Each row of a before or after table is a point. The points were changed in one or more steps. Then noise was added and the rows were shuffled. The steps act on how far a point lies along the listed directions, d1 being the first. Write out the steps. A step turns or swaps two directions, mirrors them in a line or flattens them onto one, adds a multiple of one to another, or multiplies one. Angles are multiples of 10 degrees, from the lower direction toward the higher: turns from -170 to 170, lines from 10 to 170 but not 90. Use the fewest steps. Two steps may share a direction if one is a turn and the other turns, adds or multiplies; they go together, in the order done. Otherwise the lowest direction goes first.
In the rows, zero is written as 128.

Directions:
(1): [185 148  95]
(2): [127  70  91]
(3): [ 89 159  80]
Before, 14 rows:
[[147 112 138]
 [ 61 131 124]
 [126 140 158]
 [ 65 126  99]
 [ 69 113  94]
 [ 68 110  92]
 [131 163 151]
 [ 94 108 167]
 [149 143 150]
 [ 99 139 105]
 [106 129  98]
 [138 145 140]
 [133 160 105]
 [165  96 105]]
After, 14 rows:
[[140 137 155]
 [133 152  87]
 [ 83 151  29]
 [ 82 174  38]
 [ 78 149  36]
 [139 130  92]
 [131 162 151]
 [137 129 170]
 [185  59 156]
 [128 110 149]
 [ 47 189  32]
 [ 11 173  79]
 [ 97 154 141]
 [190 133 147]]
Steps: multiply d1 by 2.5; turn d1 and d3 by -70 degrees

Directions:
(1): [129 111  89 211 160  94 118  87]
(2): [139 119  93 137 120 169 225 119]
(3): [134 183 169 149 102  58 173 135]
Before (13 x 8):
[[129 125 139  73 119 155 126 141]
 [123 115 118 127 133 138 119 126]
 [129 106  89 136 137 167 128 103]
 [132  92 114  98 128 165  72 129]
 [121 134 147 109 110 116 138 134]
 [124 124 131  98 129 138  88 136]
 [133 128 124 141 124 140 150 129]
 [129 142 159  95 106 126 117 157]
 [122 107 117 133 143 130 101 130]
 [129 132 127 142 136 105 123 120]
 [121 124 149  99 132 139  89 138]
 [127 121 148 121 124  98  89 130]
 [117 120 141  99 129 149 115 146]]
After (13 x 8):
[[137 120 125 122 112 132 179 127]
 [122  89 103 104 143 178 113 137]
 [121 101 109 116 139 161 107 127]
 [125 142 140 148 114  88 160 119]
 [133  32  47 100 154 250  82 110]
 [130  93  81 120 142 183 133 116]
 [128 135 142 139 126 118 108 133]
 [138 136 119 165 119 109 176 123]
 [129  91  87 141 153 154 121 101]
 [120  93  98 137 151 165 127 120]
 [119  78  92  95 150 199  43 115]
 [128  95  96 129 145 180 148 114]
 [131 147 144 118 118 109 148 135]]
Steps: turn d1 and d2 by -160 degrees; multiply d1 by 0.7; multiply d3 by 2.5

Directions:
(1): [183 114 150  98 157  88  47  94  88 137 125  59 122  96]
(2): [134 147  95  71  65 125  61 153 100 155 150 205 150 120]
(3): [118 131 113 149 133 183 128 122  60 206  47 116 136 158]
(4): [106 152 228  96 131 151 124 122 130 159 135 158  40 125]
(5): [ 76  95 124  82 117 182  91 206 147  93 113  67 120 132]
(6): [ 82 116 133  84 197 158 117  82 163 174 175 133 194 145]
Before:
[[164 141 167 163 152  62 144  92 132 101 143 108 100 106]
 [198 120 108 149 129  89  97  92  81 139  84  91 131 123]
 [113 116  74 154 123 156 135 162 128 126  88 109 138 141]
 [144 121 100  93 109  95  63 131 132 116 162 135 150 124]
 [135 109 131 114 131 102 118 142 162 117 149 131 116 111]
 [132 105 104 138 144 124 133 129 116 127 119  72 154 149]
 [ 96 119 156  69 104 155  82 146 129 147 150 143 121 132]
 [107 143 148  96 122 134 103 105 111 168 153 144 110 129]
 [133 162 133 134  89  77 134 111 128 136 161 208 124 108]
 [154 146 140 135  86 103 125 113 114 129 147 202 110 118]
 [129 110 133 152 162 132 117  87  98 144 101  63 144 117]
 [109 113  92 134 141 137 124 146 177 104 157 113 181 128]]
After, 12 rows:
[[146 138  87 183 128 106 172 113 143 127 128 172 137 131]
 [149 120 155  65 115  92   6 136  81 145 119  76 107  85]
 [101 147 134 122  92 142 160 118 141 160 157 225 137 154]
 [105 128  77 111  93 141 103 156 136 129 139 161 160 154]
 [112 103 174 112 148 134  81 162 123  96  99  23  85 110]
 [ 96 133 134  89 118 141  98 125 123 150 159 132 115 130]
 [117 113  94 157 133 127 174 136 142 115 138 111 159 159]
 [137 131  74 174 142 117 161 106 156 139 142 153 203 136]
 [118  93 114  96 108 154  87 189 132  79  94  56 108 130]
 [124 113 119 130 129 123 138 145 144 142 121 146 118 127]
 [157 109 165  72 102 120  23 138  81 125 120  94  92  96]
 [ 82 103 118 144 139 158 151 136 152  99 122  82 144 128]]
Steps: multiply d5 by 2; turn d1 and d5 by 120 degrees; multiply d3 by 0; add -0.5 times d6 to d4

Directions:
(1): [ 74 107  96  70 161  65 198  99 110 153  90 110 143 186 133 166 113 117
 161 173  86  64 177 137]
(2): [172 180  66  96  59 124 104 109 138  63  72 146 136 179  95 163 147 119
 130  86 149 161 196 169]
(3): [157 131  79 125 131 166  80 128 190  87 136  53 120 121 141 165  52 101
 140 139 151  42 117  68]
(4): [106 130 166 139 100 168 167 143  81  90 123 101  81  92  43 163  96 140
 224  85  88 113 101 158]
(5): [ 95 162  83 159 158 135  79 105 152 167  51 165 190  96 154 104 140 135
 225 112 141 113  78 156]
(6): [124 167 204 101  95 122  90 179  59 122  74 120 127 188 209 149  88 126
 109 122 141 102  73 151]
Before (14 x 24):
[[133 169 105 117 118 115  99 108 131 143  90 183 164 152 177  89 207 125
   76 148 147 168 147 149]
 [137  70 106 130 125 136 174 101 137  64 208  71  69 130  41 159 112 135
  109 132  93 142 173  84]
 [153 158  73 168 165 136 112 107 171 158 142 139 162 100 133 127 140 137
  118 143 149 135 152  80]
 [ 79 131  99 113 123 120 124 119 127 154  77 135 143 160 144 147 107 124
  125 164 124  63 130 120]
 [106  42 147 130 172 126 218 141 128 139 226  84  89  89  97 159 107 143
  136 159 101  73 143  88]
 [ 99 107 134 113 136 131 195 106  83 140  87 193 139 160  74 142 150 137
  206 130  77 121 169 223]
 [ 95 111 147 162 174  68 103 131 135 197 114 171 175 142 217  67 178 126
   89 144 137 162 110 138]
 [193 145 113 148  73 165  97 130 167  61 139 171 111 103  51 105 208 145
  101  73 146 228 184 145]
 [204 131 109 104  66 117 102 113 148  68 142 187 124 163  82 136 153 115
   37  94 152 242 249 153]
 [ 92 115  83 168 171 122 130  96 130 170 133 197 167  87 146  66 204 122
  161 126 117 183 147 118]
 [131 130  95  89 154  92 177 109 122 117 129 156 154 179 135 131 166 121
   86 148 117 141 216 137]
 [ 89 123  97  85 145  73 169  98 119 128  87 127 139 163 104 161 129 119
  146 165  83 104 177 162]
 [129 104  94  93 188  54 145  81 148 172 145 141 178 190 203 119 170 139
   71 157 138 141 164 118]
 [ 97 110  77 129 128 131 173  88 121 143 105 155 148 120  90 138 157 124
  181 112 102 116 144 139]]
After (14 x 24):
[[144 157  79  94  93 101 118 102 140  79  84 141 135 167  93 161 143 114
  113 128 119 151 191 169]
 [ 70  53 156  99 215  65 199 122 132 194 153 128 138 147 162 101 163 137
   94 213  81  95 156  92]
 [140 158 128  80 127  97 150 135  91 100 101 157 150 202 158 145 149 122
   81 131 128 142 189 155]
 [138 118  56 120 114 128 139  90 154 125 120 151 152 143 122 134 161 112
  112 119 133 131 168 113]
 [136 145 200 149  96 116  80 179  92 111 109 123 118 162 193 120 119 123
   88  99 145 147  90 145]
 [191 120  93 161 101 149 103 133 172 104 179 174 137  94 112 117 187 148
   86  91 181 198 162 131]
 [115 160  96 128  73 159  92 129 128 105  70 143 126 149 106 155 110 128
  133 115 141 100 133 138]
 [168 168 159  87  99  98  87 133  86 103  97 131 147 220 212 155 130 140
   77  96 164 153 121 158]
 [129  93  79 140 151  96 133  82 156 124 165 142 140 145 111 105 176 141
   82 147 123 185 169 107]
 [101 153 171  87 120 114 136 144  74 134  93 122 124 176 188 135 136 119
   97 167 113  94 110 137]
 [ 71  67 183  65 183  36 198 122  75 190 126 154 143 196 174 138 103 116
   77 195  79 118 194 136]
 [145 171 117 147 157 122  96 135 136 165 117 130 167 140 193 136 117 135
   94 153 155 109 124  81]
 [159 101  88 113 117 145 169  93 145 101 137 177 130 159  64 142 157 121
  130 132 110 143 219 182]
 [134 126 117 136 140 124  97 133 120 132 144 151 144 143 205  96 154 104
   81 141 143 153 145  84]]
Steps: swap d1 and d2; flatten d3 and d5 onto the line at 40 degrees; turn d4 and d6 by -70 degrees
